Each row is a point. The window is the flat piece filled in between its corners: a triangle in 3 columns, a solid with four corners in 4, and so on. A path goes straight from each point to the next, and from the last back to the first. List the points from which the path goes on through the window.
In the rows, zero is written as 128.

Window (3 x 3):
[[126 202 103]
 [121 124 116]
 [117  99  88]]
Path:
(1): [ 80 139  90]
(2): [106 105 102]
(3): [132 102 109]
(4): [140 148 111]
(5): [ 88 140 111]
(6): [92 94 96]
(7): [130  96  96]
(8): [157 128 108]
(9): [ 89 118 103]
(10): [ 82 178 104]
(11): [167 210 118]
(12): [135 122  94]
Through the window after points: 4, 8, 12

Window, 4 rows:
[[115  86 138 107]
 [128  96  99  96]
 [104 193 175 144]
 [147  98 100 151]]
Path:
(1): [100  81 106 140]
(2): [167 113 128 125]
(3): [160  88 124  82]
(4): [ 94  91 142 124]
(5): [110 144  92 152]
(6): [163 108 150  85]
(7): [155 144 140 122]
(8): [ 98 123  97 191]
(9): [ 92 136 113 142]
(10): [163 145 160 148]
(11): [134 128 219  94]
(12): [ 88 171 103 129]
(13): [ 97  97 139 111]
(14): [179  85 131 107]
(15): [166  95 128  71]
(16): [ 92 118  95 135]
Through the window after points: 1, 3, 9, 13, 15

Window (8 x 8):
[[210  91 105 136 118  90 128 147]
 [168 140  84 148  92  82 162 156]
 [111  81 114 158 145 137 139 111]
 [ 94 126 128 130 165 138 102 113]
 [125 157 221 168 100  68 101 140]
 [108 110 162 104 209 149 165 126]
 [119 143 151 110 145 132 155  79]
 [167 100  77 185 161 101 126 114]]
Path:
(1): [142 120 121 152 132 138 136 104]
(2): [127 122 110 149 114 150 119 118]
(3): [116 136 163 118 198  46 129  91]
(4): [119 132 136 145 132  57 119 120]
(5): [164 132 173 178 126 138 126 131]
(6): [189 126 129 174 130 138 140 148]
(7): [123  87  96 149 153  56 113 125]
(8): [ 79  91  91 125 108  58 149 142]
(9): [198 157 126 164 129 125 136 132]
(10): [135 126 139 139 165 139 126 112]
(11): [102  76 127 132 159 110 161  92]
(12): [123 106 117 135 180  62 146 118]
Through the window after points: 4, 8, 12

Window:
[[181 131 119 104 117  72  95 203  96]
 [141  76 162 121 158 120 113 119 170]
 [147 114 174 140 120 147 105 161 173]
 [ 84 161 125 123 145 119 151 116 173]
 [108 138  88 150 161 149 128 147 138]
 [138 142  96 162 130 143 155  97 181]
 [ 83 116 107 120 102 131 111 108 157]
 [240 160 127  73 148 131  66 193  99]
 [181 134 135  99 128 145 138 164  94]]
Path:
(1): [139 100 124  92 151 121 148 144 183]
(2): [169  96 140  74 130 145 139 189 169]
(3): [164 147 133 130 127 127 117 149  94]
(4): [156 129 135 131 138 121 103 140 116]
(5): [157 145  94  78 137 126 142 168 157]
(6): [173  83 130 105 108 170 117 143 210]
(7): [125 166 123 167 147 118 134 125 130]
(8): [159 149 151 159 105 119  48 165 108]
Through the window after points: 2, 6

Window:
[[120 132 178 163 130  50 169 135 116  93 121]
 [189 143 170 117 134  88 135 141 122 161 134]
 [170 153 141 139 176 124 129 157  80 127  88]
 [111  86 138 208  92 130 176  79  81 106 142]
 [139 112 114 140 125 125 141  96 186 143  85]
 [148 154  82 187 158 136 122 121 119 145 150]
 [152 106  64 158 127 130 132 100 137  80 152]
 [ 83 106 102 107 110  69 121 141 147 134 167]
 [103 152 174 201  97 207 121 135 116 119  91]
 [140 131 143 131 195 122 148 128 133 119 193]
 [ 69 199 150 145 163 144 144  96 109 104 190]]
Path:
(1): [148 137 148 154 121 110 175 131 116 127 135]
(2): [143 136 143 139 116 151 219 108 135 151 159]
(3): [142 151 163 174 154 120  38 164  89 105  73]
(4): [134 124 138 172 153 142  67 100 141  90 130]
(5): [131 147 131 147 107 127 210 138 118 168 106]
(6): [106 174 119 168 137 159 220 113  93 142 164]
(7): [136 102 134 138 145  86 110 111 136 109 150]
(8): [145  86 103 172 119  83  91  79 106 107 128]
(9): [111 175 159 157 125 159 198 162 129 150 129]
(10): [127 141  99 148 130  97 167 140 143 110 134]
(11): [143 120 146 139 161 136 117 106 136 145 134]
(12): [121 132 142 158 146  98 121 118 112 117 135]
Through the window after points: 2, 4, 10, 12
